Rows are points. Before rounding, the points of a table are all equally far from one centre. They may lie mostly on one side of it. Where is the centre, to within rounding?

Points (9 x 2)
[[6, -46],
[0, 66],
[15, -43],
[45, -12],
[41, -20],
[37, -25],
[1, -47],
[49, 6],
[24, -38]]
Centre: [-9, 10]

Points (14 x 8)
[[29, 9, 0, -42, -26, -52, 25, -34],
[28, 40, 69, 43, -51, -35, 0, -39],
[21, 10, 54, -19, 30, 21, 22, -31],
[10, 11, 25, 2, -18, -57, 54, -24],
[69, 18, -20, 10, -18, -42, 22, -42],
[14, 9, 14, -27, -39, -3, 50, -10],
[36, -25, 36, 3, -1, -65, 30, -29],
[50, 28, 36, 17, -17, -62, -9, 11],
[46, 4, 12, -19, -52, -30, 44, -15],
[77, 32, 20, 6, -44, -36, 26, -44],
[22, -30, 6, -16, -37, -29, 44, -45],
[46, -2, 17, 9, -43, 5, 43, -77],
[33, 13, 1, -5, -3, -56, 46, -17],
[9, -7, 20, -20, -59, -32, 42, -27]]
Centre: [23, 9, 24, 10, -17, -12, -5, -34]

Points (19 x 12)
[[-15, -9, -19, -7, -26, -39, -49, 48, 24, -42, 46, 25],
[-39, 14, -24, 1, 12, -42, -10, 85, 3, -7, 41, -13],
[-32, -3, -3, -20, -45, -46, -27, 45, 0, -58, 53, 12],
[-11, -52, -18, -4, -19, -35, -3, 40, 11, -4, 88, -19],
[-3, 3, -8, -3, -45, -35, -44, 51, 25, 2, 35, 19],
[-32, -33, -28, 12, -23, -45, -35, 22, 19, 3, 72, 2],
[-3, -27, -7, -16, -8, -23, -11, 56, 18, -38, 98, -3],
[3, -32, 18, -8, -39, 4, -7, 36, 38, -35, 51, -38],
[-17, -25, 5, -16, -28, -70, -13, 46, 32, -33, 20, 16],
[-50, -44, -8, -20, -13, -40, -43, 50, 30, -27, 57, -15],
[-36, -32, -15, -26, 7, -35, -32, 34, 15, -75, 42, -14],
[-22, -2, 0, 3, -51, 4, -5, 75, 18, -26, 53, 11],
[-30, -45, 30, -20, -19, -34, -37, 39, 44, -28, 56, -5],
[-15, -38, -10, -4, 12, -7, -25, 63, 20, -62, 29, -12],
[-47, -30, 4, -11, -19, -39, -53, 50, -4, -29, 60, 4],
[2, -38, -1, 7, -31, -3, -18, 48, 40, -39, 60, -8],
[-16, -15, -20, 1, -48, -42, -8, 39, 38, -41, 50, 24],
[-7, -29, 29, -7, -28, -38, -15, 58, 27, -43, 59, 8],
[-35, -20, -11, -25, -12, -44, -15, 51, 19, -74, 52, -10]]
Centre: [-26, -5, -3, -25, 0, -11, 2, 20, 9, -10, 37, 0]

Points (28 x 24)
[[-7, 53, 26, 15, 21, 56, -2, 11, -12, -21, 35, -4, -89, -15, -59, -64, -37, -61, -11, 5, 9, 10, 13, 2],
[14, 48, 8, 21, 26, 53, -24, 8, 11, -2, 36, 1, -48, -13, -51, -44, 41, -45, -6, 25, 36, 69, -17, 7],
[16, 82, 43, 21, 54, 5, -38, 7, -25, 39, 20, -4, -37, 13, -53, -23, 6, -36, -11, 28, 14, 23, 32, -35],
[13, 43, 4, 30, 6, 39, 9, 33, -15, 14, -7, -13, -42, 25, -98, -38, 29, -61, 15, 13, 0, 7, -3, -49],
[-4, 9, 39, -5, 45, 77, -38, 19, -16, -17, 24, -8, -44, 9, -56, -24, 24, -50, -14, 7, -26, 42, -10, -7],
[-2, 8, 59, 13, 0, 20, -32, 39, 7, 12, 29, -8, -59, -24, -66, -73, -18, -49, -29, -8, -17, 62, 44, -50],
[-14, 12, 15, 28, 26, 15, 19, -7, 41, -2, -6, 9, -83, 16, -91, -37, -16, -37, 8, 27, -3, 54, 9, -4],
[-6, 18, -6, 11, 7, 8, -25, 13, 15, -11, 11, 0, -32, -15, -66, -45, 18, -41, 41, -4, -49, 57, 38, 16],
[16, 73, 31, 25, 37, 26, -26, -12, 33, -27, 19, 6, -39, -3, -56, -37, 4, -36, -23, -3, -25, 6, -24, -1],
[14, 43, 52, -17, 34, 9, 11, 14, -29, -15, 26, -4, -40, -4, -60, -40, -30, -33, -48, -37, 26, 42, -6, 1],
[-14, 62, 12, 2, 13, 30, -1, 6, 42, -3, 23, 16, -49, -16, -65, -23, -22, -58, -13, -14, 13, 70, 7, 10],
[-16, 35, 44, 14, 27, 23, -2, 29, -14, 16, 24, 26, -66, -20, -84, -35, -8, -34, 26, 16, 15, 58, 28, 45],
[-51, 40, 28, -2, 62, 8, 15, 32, -20, -17, 15, 17, -58, -16, -57, -37, 27, -76, -17, 6, 31, 59, 13, 12],
[-24, 47, 68, 23, 27, 49, -3, -4, 50, 16, 3, 9, -12, -23, -65, -44, 45, -47, -19, 14, 2, 49, 9, 21],
[24, 24, 26, 3, 27, 12, 28, 35, 12, -12, 40, 0, -67, -14, -72, -50, 31, -35, -31, 34, 13, 43, 8, 11],
[17, 45, 43, 0, 34, 33, 10, -4, 9, -8, 18, -7, -24, -2, -58, -31, 1, -81, 18, 8, 37, 70, 9, 2],
[-7, 66, -13, 9, -22, -7, 15, 14, -18, 13, 18, -3, -59, 17, -64, -61, 5, -25, 5, -4, 13, 49, 24, 20],
[-4, 58, 54, -12, 37, 26, 16, 52, -1, -13, 39, 16, -49, 6, -58, -70, -10, -45, 12, 30, 34, 37, 22, 8],
[-24, 65, 10, -22, 7, 40, -41, 70, -13, 21, 32, -4, -64, -36, -36, -73, -5, -41, 28, -22, 0, 29, 15, 0],
[-45, 16, 32, 3, 2, 2, -30, 29, 11, -18, 42, 5, -43, 24, -94, -27, -30, -13, 20, 4, -9, 53, 36, -6],
[-5, 35, 25, -4, 5, 29, 0, 29, -5, -11, 41, -8, -58, -11, -94, -52, 39, -34, -2, -4, 0, 34, 49, 12],
[-28, 56, 30, -32, 47, 19, -10, -1, 1, -33, 39, 14, -52, -3, -40, -41, 2, 0, 13, -30, 1, 51, -1, 10],
[-30, 46, 13, 28, 16, 32, -19, 3, -30, -11, 42, 19, -37, -22, -82, -62, 16, -23, -10, 15, 15, 59, 26, -4],
[14, 46, -15, 22, 22, 23, 18, 18, 17, -26, 12, 16, -84, -11, -85, -54, -7, -48, 19, 29, 23, 23, 8, -15],
[7, 19, 50, 3, 44, 35, -34, 14, 10, 7, 29, 13, -41, -10, -99, 0, -28, -57, 34, 29, 5, 8, 6, -37],
[-9, 2, 36, -11, -8, 32, -34, 26, 12, 10, 20, 26, -56, 16, -85, -63, 15, -67, 3, -36, 33, 43, -3, 46],
[-6, 59, 5, 34, 37, 56, 7, 6, 27, 13, 20, 12, -40, 38, -39, -45, -5, -81, 9, -12, -7, 17, 10, 26],
[-28, 32, -9, -17, 29, 58, -9, 21, -23, 1, -3, 12, -35, -10, -76, -45, -12, -31, -11, -3, 5, 70, 24, 1]]
Centre: [-23, -9, 31, 26, 0, 9, -16, 28, 10, 5, -15, 9, -35, -13, 4, -20, 8, -20, 1, -6, 39, -12, 16, -16]

Points (29 x 24)
[[-43, -26, 8, 15, 15, -17, 2, -25, 49, -39, 4, -59, 7, 24, -8, 26, 31, -31, 18, -16, 71, -78, 5, -37],
[-70, 27, -7, 5, 37, -28, 12, 30, 70, 7, 5, -55, -4, -17, 5, -4, 56, -36, 5, 7, 45, -72, -26, -25],
[-33, -14, -2, 26, -6, -22, -1, -5, 24, 31, -38, -55, -13, 10, -1, -8, -9, -36, 25, 2, 102, -38, -12, -32],
[-41, -2, 34, -20, 19, -37, 5, -4, 37, 22, -26, -49, 14, 2, -17, 10, 47, -60, 28, -10, 58, -69, -45, -30],
[-45, 27, 6, -15, 14, -35, 5, -24, 25, -7, -34, -9, -6, 5, 24, 1, 34, -34, 3, 43, 101, -48, -29, -27],
[-16, -36, 2, -42, 40, -28, -4, 6, 36, 2, -5, -46, 2, 10, -1, 3, 11, -33, -2, -2, 69, -87, 22, -53],
[-32, -20, 27, 34, 45, -33, 6, -6, 35, 12, 10, -28, -1, -3, 16, 62, 50, -29, 30, 53, 57, -72, 41, -7],
[-38, 1, 39, -11, -4, -55, 31, 18, 37, 32, -13, -21, -15, -14, -10, -13, 61, -67, 0, -22, 59, -30, 3, -21],
[-15, 16, 38, 18, 39, -19, 0, -10, 16, -24, -8, -50, 8, 6, 26, -37, 20, -75, 14, 2, 68, -78, 2, -3],
[-37, -23, -16, 2, 57, -5, -4, -2, 32, 6, -10, -12, -10, -5, 33, 10, 64, -30, 18, 42, 73, -80, -1, -55],
[-44, -10, 39, -22, 41, -54, 19, -6, -2, 4, -13, -66, 16, 0, -39, 3, 34, -62, 1, 23, 60, -69, -11, -4],
[-60, 1, 37, -24, 37, -10, 27, -28, -8, 0, 14, -22, -14, 37, -8, 3, 63, -55, 5, 27, 60, -85, -2, -37],
[-29, -56, 3, 6, 46, -64, -21, -16, 32, 4, -18, -37, -22, -29, -26, -11, 45, -44, 16, -4, 58, -44, -16, -29],
[-29, -44, 38, -8, 37, -40, -4, -15, 4, 3, -48, -59, 3, 36, 3, -8, 25, -1, 2, -3, 72, -32, 8, -45],
[-20, -32, 10, -11, 1, -33, 11, -1, 31, 13, -12, -39, -14, -36, 12, 0, 60, -7, -17, 1, 77, -41, -23, -55],
[-37, 35, 6, -3, 41, -28, 4, -6, 12, 0, 21, -28, -10, 6, -53, 17, 42, -18, 7, 24, 74, -97, -3, -52],
[-8, -45, 50, 50, 25, -42, 8, -10, 65, 6, -12, -31, -14, -4, -4, -14, 20, -50, -15, 32, 45, -58, 15, -18],
[-44, -33, -15, -39, 28, -16, 6, -3, -11, 38, -6, -23, 26, 25, 3, 45, 74, -53, -6, -16, 61, -55, -22, -24],
[0, -13, 20, -40, 36, -67, -1, 11, -25, 22, 6, -62, 30, -28, 18, -5, 9, -42, -8, 20, 61, -54, 5, -7],
[-26, -25, 30, 17, 43, -50, 0, -19, 35, 26, -10, -40, 19, 22, -7, -30, 24, -83, 33, 10, 68, -47, 22, -25],
[-30, -18, 3, 4, 26, -46, 15, 19, 9, 46, -24, -76, -9, -22, -16, -2, 24, -20, 33, 31, 31, -83, 4, -29],
[-30, -42, 23, 3, 41, -31, -14, 3, 13, 19, -35, -50, 45, -5, -39, 2, 64, -51, 14, 7, 58, -47, -13, -20],
[-39, -13, 20, -1, 26, -42, 38, 6, 32, 18, -40, -52, 0, 8, 13, 38, 54, -65, 14, 45, 64, -52, 21, -37],
[-21, -14, 2, -36, 31, -24, 9, -12, 40, 5, -39, -12, -9, -16, -20, 7, 73, -47, 12, 17, 46, -56, 30, -8],
[-41, -33, 22, 7, 12, -5, -23, 22, 30, -25, -33, -62, -1, 3, -13, 9, 58, -41, 38, 19, 79, -24, 8, -41],
[-51, 14, 46, 16, -14, 5, -2, 11, 8, 10, 17, -76, -2, 2, -26, -38, 13, -63, 35, 20, 38, -48, 24, -4],
[-27, -25, 20, 48, 8, -59, -25, -44, 40, 4, 10, -62, 14, 12, 2, 17, 17, -22, 14, -7, 50, -78, -11, -31],
[-31, -36, 8, -2, 21, -47, -12, 1, 40, 37, -34, -42, 25, -19, 7, -10, 28, -41, 37, 23, 75, -45, -21, -24],
[-41, 6, -1, -18, -9, 14, 15, -25, 35, 35, -6, -27, 10, 7, 3, -8, 59, -32, 25, 18, 62, -72, 3, -18]]
Centre: [-29, 3, 3, 15, 32, -15, 1, 7, 0, -1, 14, -13, 0, 8, 2, 20, 6, -36, 0, 11, 10, -11, -7, -30]
